Rows are points. The points of each table are mixes of a few directions, plus a little noise. How many directions does each table use, and how many do they share? Where both have some left over, give the other angles between the two spaces (their principal angles), to ten degrees, smallest first.
In the rows, 128 means zero.

First (5 x 2):
[[143 111]
 [ 89 172]
 [131 124]
 [114 143]
 [162  90]]
Second (4 x 2):
[[128 128]
 [123  96]
 [137 188]
 [124 100]]
Directions: first 1, second 1, shared 0; angles 50

First (6 x 4):
[[125 134 165 131]
 [127 131 146 129]
 [137 110  13 121]
 [128 129 135 128]
 [126 132 153 130]
 [126 132 155 130]]
Second (5 x 4):
[[122 140 204 133]
 [129 127 121 128]
 [133 119  71 124]
 [125 134 168 131]
 [132 119  75 124]]
Directions: first 1, second 1, shared 1

First (9 x 8):
[[121 134 116 132 128 131 130 135]
 [142 117 149 122 126 121 123 116]
 [109 145  98 137 131 138 134 147]
 [141 117 149 123 126 121 124 115]
 [178  84 210 104 119 103 111  80]
 [ 82 167  54 151 137 151 143 172]
 [106 148  90 139 133 140 136 151]
 [136 120 143 124 126 124 124 119]
 [138 121 145 124 126 124 124 118]]
Second (10 x 8):
[[142 148 154 129   7 132 146 127]
 [123 121 118 127 173 127 121 128]
 [131 133 134 128  99 129 132 128]
 [129 127 130 128 124 128 129 128]
 [129 129 129 128 123 128 129 128]
 [120 116 114 128 198 124 118 130]
 [120 119 117 128 186 125 120 129]
 [129 129 130 129 121 128 129 128]
 [136 140 144 129  55 132 139 127]
 [120 117 114 128 196 124 117 130]]
Directions: first 1, second 1, shared 0; angles 80

First (8 x 11):
[[143 105 118 197 111 139 148 130 191 147 158]
 [140 109 120 184 114 137 144 130 178 143 152]
 [132 121 125 148 123 131 134 129 146 133 136]
 [105 163 143  24 154 111  97 124  34 100  83]
 [137 115 122 167 118 134 139 129 163 138 145]
 [113 151 138  61 145 117 108 126  67 109  99]
 [126 130 129 122 129 127 127 128 123 126 125]
 [127 130 129 121 130 127 126 128 122 126 125]]
Second (11 x 11):
[[114 126 172  66 105 118 173  77 106 113 155]
 [124 134 145  87 114 111 139 111 118 119 139]
 [124 115 129 161 138 155 141 121 131 135 128]
 [135 126 103 173 144 141 106 156 142 139 112]
 [118 107 139 167 139 169 158 107 128 136 134]
 [129 110 108 206 154 171 125 144 143 146 115]
 [119 122 153 105 118 131 157  98 117 122 143]
 [127 148 151  39  98  78 132 109 111 108 143]
 [143 144  95 134 133 104  81 172 140 131 109]
 [131 144 135  72 110  91 120 126 120 116 133]
 [144 131  77 198 154 139  76 187 153 145  97]]
Directions: first 1, second 2, shared 0; angles 50

First (8 x 14):
[[115 144 181 108  92 140 124 118 105 145 129 133 169 146]
 [161 102  25 172 185 109 169 148 174  78 126 135  33 107]
 [ 96 120 164 114 109 142 113 134 108 128 113 128 171 114]
 [112 112 145 146 158 118 107 102 163 143 150 136 111 152]
 [150 143 116 124 133 119 122 122 129 146 140 117 120 137]
 [130 141 130 103 114 131 106 140  99 146 118 105 163 107]
 [113 132 142 102  95 145 124 152  87 121 100 118 177  96]
 [147 130 119 153 138 120 161 110 159 117 148 152  80 165]]
Second (8 x 14):
[[167 141  99 143 171  99 106  98 167 169 170 113  81 163]
 [ 70 108 171 106  60 173 163 173  68  64  65 152 201  75]
 [148 135 113 137 151 114 116 112 148 149 150 120 103 147]
 [136 131 121 132 136 122 125 121 136 137 136 126 119 134]
 [ 99 118 149 117  96 150 146 150  99  98  97 141 164 101]
 [159 139 105 140 164 103 109 102 161 162 162 115  89 156]
 [132 130 127 128 130 125 126 126 132 132 131 126 125 130]
 [114 124 137 124 113 139 136 137 114 113 114 132 143 117]]
Directions: first 4, second 1, shared 1

First (11 x 20):
[[186 114 144 133 176 142 140 104 131 151 129  63 149 106 131 114 109 113
  148 126]
 [ 66 142 128 130  93 118 127 152 118  93 121 183 112 150 121 144 146 162
  117 160]
 [139 127 104 116 114 123 112 126 141 150 136 139 122 125 134 122 129  98
  117  81]
 [120 130 166 147 156 139 153 127 107  98 116 102 140 129 118 137 124 172
  149 197]
 [152 123  96 111 114 122 108 122 147 163 140 133 123 121 138 116 127  82
  114  61]
 [119 131  76 103  79 113  94 136 151 159 143 179 108 133 139 123 139  78
   98  44]
 [ 94 135 170 149 146 135 156 136 102  78 111 121 134 138 115 143 130 191
  146 219]
 [173 117 157 139 179 143 148 108 123 135 125  64 149 110 127 119 111 132
  153 152]
 [140 125  99 113 111 122 110 126 145 156 138 141 121 126 136 121 128  91
  115  71]
 [ 66 142 101 118  69 110 111 154 129 111 127 206 103 152 127 141 149 134
  103 114]
 [151 123 165 145 172 141 152 115 115 117 120  78 147 118 123 127 116 153
  152 177]]
Second (11 x 20):
[[174 154 145 153 119 126 112 112 146 148 162  61 106 148 135 108 121 102
  148 119]
 [171 156 131 127 119 195 139  97 161  96 170 141 128 156 131 133 112 115
  124 133]
 [104 116 113 114 130 117 136 145 123 126  98 153 134 117 123 143 136 147
  125 127]
 [125  99 127 129 150 116 124  98  95 142 108 104 149 131 122 134 139 124
  126 106]
 [173 171 125 144  99 105 119 151 178 156 134  63  84 145 133 124 128 125
  165 117]
 [ 96 132 100 114 109  71 134 196 148 149  70 139 105 105 124 147 144 166
  146 128]
 [137 137 112 119 120 134 137 135 148 125 112 132 122 135 125 145 132 141
  136 122]
 [138  91 116 113 162 172 142  58  93 111 109 137 175 148 116 158 136 126
  112  99]
 [115 161 177 164 104  93  97 179 136 140 200 114  88 101 149  59 104  97
  127 178]
 [124 131 132 124 127 151 133 125 130 109 144 156 133 127 129 126 121 126
  116 141]
 [ 51  61 129 107 168 127 136 113  51 106 100 207 185  94 120 133 136 139
   82 140]]
Directions: first 2, second 4, shared 0; angles 40, 80

First (9 x 32):
[[156 132 158  77 147 128 103  92 191 128 175 122 144 128 110 110 119 118
  159 149 114 139 152 185 136 148 154 147  80 160 133 117]
 [118 142  84 209 154 160 163 146 162 164 132 101 115  84 101 242 175 140
  140 154  69 168 145  94 117 111 144 102  83  46 103 123]
 [114 125 124 171 105 137 161 113 106 107 114 130 119 166 156 115 124 130
  137 102 118  99 108 115 133  85  98 103 157 139 122 129]
 [133 112 139 112  94 149 117 135 112 116 122 146 162 135  84  70 134 118
  135 143  85 173 144 126  56 136 157 154 120 121 101 124]
 [140 131 148  92 136 115 120 107 134 117 146 127 119 143 145  76  93 133
  139 110 160  91 126 164 163 124 123 128 124 175 157 122]
 [133 123 134  87 132 112  90 148 131 139 123 137 146 105 109 145 144 114
  103 153 141 162 135 125 109 176 145 158 130 118 121 136]
 [113 120 141 155  99 122 145  95 128  97 115 137 133 185 175 141 140 105
  130 112 121 103  96 121 138 102  83 113 179 157 107 139]
 [116 134 117 132 146  96 122 141 119 138 111 124 107 119 169 187 134 127
   95 121 182 101 104 108 176 143  97 117 164 127 143 143]
 [128 133 106 117 139 132 131 176  70 146 115 127 106  88 101  65  91 166
  114 109 163 117 142 113 125 127 153 127 114 109 165 119]]
Second (11 x 32):
[[146 132 150 109 136 135 127  91 170 119 163 122 134 144 124 101 113 125
  162 130 110 120 141 171 139 119 137 129  96 159 133 116]
 [147 131 151 108 136 136 127  88 173 119 166 121 135 145 124  99 112 125
  164 131 109 120 141 174 139 118 138 130  93 161 133 116]
 [150 132 155 104 137 137 126  82 180 117 172 120 135 148 123  94 110 125
  170 131 106 119 143 182 142 117 139 130  88 167 134 114]
 [103 124  98 155 118 118 130 180  69 140  79 137 120 106 134 166 148 132
   80 125 153 139 110  67 112 141 115 126 173  85 121 144]
 [121 127 120 135 125 125 128 142 112 132 115 130 126 123 129 138 133 129
  115 127 135 131 123 111 124 131 125 127 140 116 126 132]
 [157 133 164  96 141 140 126  66 198 114 187 118 137 154 122  83 104 123
  185 132  98 115 149 200 146 113 144 130  74 179 136 109]
 [103 123  97 155 118 117 130 180  68 140  78 137 120 106 134 166 148 132
   80 125 153 139 110  67 112 141 114 126 174  84 121 144]
 [154 133 160  99 139 139 126  73 191 115 181 119 137 151 122  88 107 124
  179 131 102 116 147 193 144 115 142 130  80 174 135 111]
 [106 124 101 152 119 119 129 175  75 139  84 136 121 108 133 162 146 131
   86 125 150 137 112  74 114 139 116 126 168  89 122 142]
 [ 91 121  82 169 112 112 131 207  39 147  53 141 115  94 136 186 159 134
   55 123 166 145 101  36 104 148 108 125 197  62 118 153]
 [130 128 130 126 129 129 128 124 132 127 132 127 129 129 127 125 126 128
  132 128 127 127 129 133 129 127 129 128 125 131 129 127]]
Directions: first 5, second 1, shared 1

First (11 x 32):
[[103  93 173 103 140 141 123 161 134  91 115 120 113 124 114 101 147 188
  113 169 137 104 151 145 141 155  98 113 128 146 145 132]
 [171 162  77 140  96 123 123 104  91 208 168 107 126 108 167 155  77  60
  132  57  83 188 142  95 114 123 185 136 132  53  96 115]
 [103 107 147  98 148 127 138 145 155 109 136 155 134 130 114 123 127 150
  116 182 146 115 145 103 127 140 122 118 127 144 138 122]
 [155 152  84 134 100 116 116  89 110 193 160 104 134 108 161 163  85  52
  130  72  64 193 165  77 108 112 212 142 122  62  80  97]
 [ 90 123 152 127 149 124 134 113 153  92  94 128 123 158  95 139 162 138
  128 165 135 100 114 150 114 115 118 141  99 176 149 123]
 [155 138  98 146 128 120 123 135 112 122  94 122 124 109 120 127 150 114
  159  93 154  93  97 189 126 128  89 140 138 146 131 167]
 [151 142 119 163 118 130 130 123 132 119 141 152 157 136 145 111 125 132
  133 109 149 136  93 115 154 105 118 118 156 135 119 133]
 [105 118 113  67 157 113 154 147 154 153 158 172 129 117 112 152  96 107
  118 190 148 124 159  77  98 156 140 126 118 118 141 121]
 [159 126 118 175 111 124  99 114 123  87  85 103 146 109 133 110 168 126
  156  76 122 113 113 175 151  98 119 136 149 154  94 145]
 [108 108 184 135 125 152 119 144 119  92 113 102 109 148 125  96 152 197
  110 142 124 117 126 158 152 138  99 113 125 144 149 127]
 [109 139 143 122 138 137 149 133 126 141 143 141 114 161 121 132 118 144
  114 152 145 126 103 126 122 137 109 124 114 130 166 127]]
Second (8 x 32):
[[150 116 106 158 111 115 109 119 131  97  92 129 134 109 133 111 150 117
  151 101 146 101 115 160 155 109 118 135 159 162 101 147]
 [ 95 147 165  84 156 149 155 144 123 171 177 121 121 156 118 153 102 148
   96 168 102 167 145  88  87 154 137 119  79  78 171 103]
 [124 131 135 125 133 132 130 131 127 129 129 123 128 131 125 130 131 133
  126 130 123 130 127 131 122 129 125 127 119 123 134 129]
 [163  99  73 172  87  96 103 106 138  92  85 154 131  97 148 102 137  91
  157  92 166  90 115 147 182 101 133 136 199 182  72 149]
 [104 138 146  94 143 139 149 135 127 165 169 133 119 146 125 146  97 133
  103 159 113 158 144  86 103 146 144 120 101  92 153 107]
 [141 134 143 154 136 136 111 132 121  89  87  94 140 119 115 118 177 150
  150  99 123 107 109 190 126 117  93 134 118 148 128 149]
 [115 113  91  99 103 106 148 114 143 180 182 187 110 134 157 139  52  83
  101 163 145 152 154  36 143 139 183 121 162 109 115  99]
 [127 145 166 138 155 149 121 143 115 100 101  82 140 131 103 127 177 166
  140 113 107 121 115 186 105 126  90 132  88 128 149 142]]
Directions: first 6, second 2, shared 1; angles 40

First (10 x 32):
[[118 121 122 129 158 140 124 153 111 103 110 109 107 129 131 106 133 123
  112 148 142 142 125 130 171 112 113 132 139 143 113 136]
 [164 167 123 192 143 136 112  68 131 150 154 107 179 140 151  86 114  93
  206  92 107  93 131 108  57 156 199 127  96  77 157 108]
 [130 132 125 137 150 136 121 126 126 113 125 122 129 136 143 104 126 112
  134 129 138 128 124 118 144 120 132 129 134 122 122 129]
 [104 114 122  77 122 122 137 147 159 110 108 153 100 128 134 147 114 133
   92 133 151 159 120 118 176  99  99 126 153 160 109 135]
 [ 84  98 114 108 163 146 141 229  81 100  75  76  53 100  97 130 137 162
   61 196 139 182 135 159 209  91  82 145 121 200  97 155]
 [117 129 120 118 140 133 127 137 139 114 114 128 115 129 138 117 116 119
  121 130 141 144 122 117 153 111 126 132 136 143 119 131]
 [118 116 137  91  61 103 149 127 145 174 142 154 128 106  91 199 123 171
  108 120  99 131 140 154  82 146 122 122 109 144 143 126]
 [148 128 145 129 107 116 121  89 138 131 157 166 158 146 141 135 146 115
  140 109 132  94 125 121 112 145 119 114 155  89 131 123]
 [124 144 114 111 125 124 128  97 181 130 123 147 137 135 152 126  89 107
  148  95 134 143 119  97 119 114 156 129 127 132 136 116]
 [168 133 157 187 110 125 121 102  70 157 176 116 171 129 108 129 178 139
  158 131  95  66 143 160  62 181 135 117 110  70 151 126]]
Second (8 x 32):
[[106  96 123 145 167 144 125 177  78 102  99  86  96 122 108  89 155 124
  113 158 149 134 134 155 186 118  89 153 120 157  99 147]
 [134 103 144 166 142 133 119 140  66 121 138 103 135 131 105 102 180 127
  134 145 134  92 138 161 137 151  96 139 124 112 116 139]
 [138 126 151  75  52  93 142  86 178 153 162 206 152 134 129 202 127 150
  109 101 118 114 124 122  93 141 112 100 161 106 143 120]
 [126 147 109 150 143 137 127 124 137 141 116  97 129 118 130 112  98 119
  155 118 113 142 131 120 102 126 172 140  92 138 144 119]
 [ 83  75 117  96 142 128 134 159 130 101  89 128  93 130 111 111 132 115
  106 128 170 151 129 140 201 102  74 162 132 181  89 145]
 [115 120 120 103  94 109 136  89 184 154 129 159 144 127 127 146  94 118
  153  81 128 135 128 116  99 131 145 141 106 142 135 117]
 [181 190 136 177 153 143 108  91 121 125 166 121 167 145 175 102 127 110
  162 127 105 100 119  95  84 142 185  94 148  57 157 110]
 [139 165 125 114 132 136 133 159 129 127 127 120 108 114 140 158 113 160
   92 164 102 156 123 114 124 113 149  98 144 129 143 125]]
Directions: first 4, second 5, shared 4
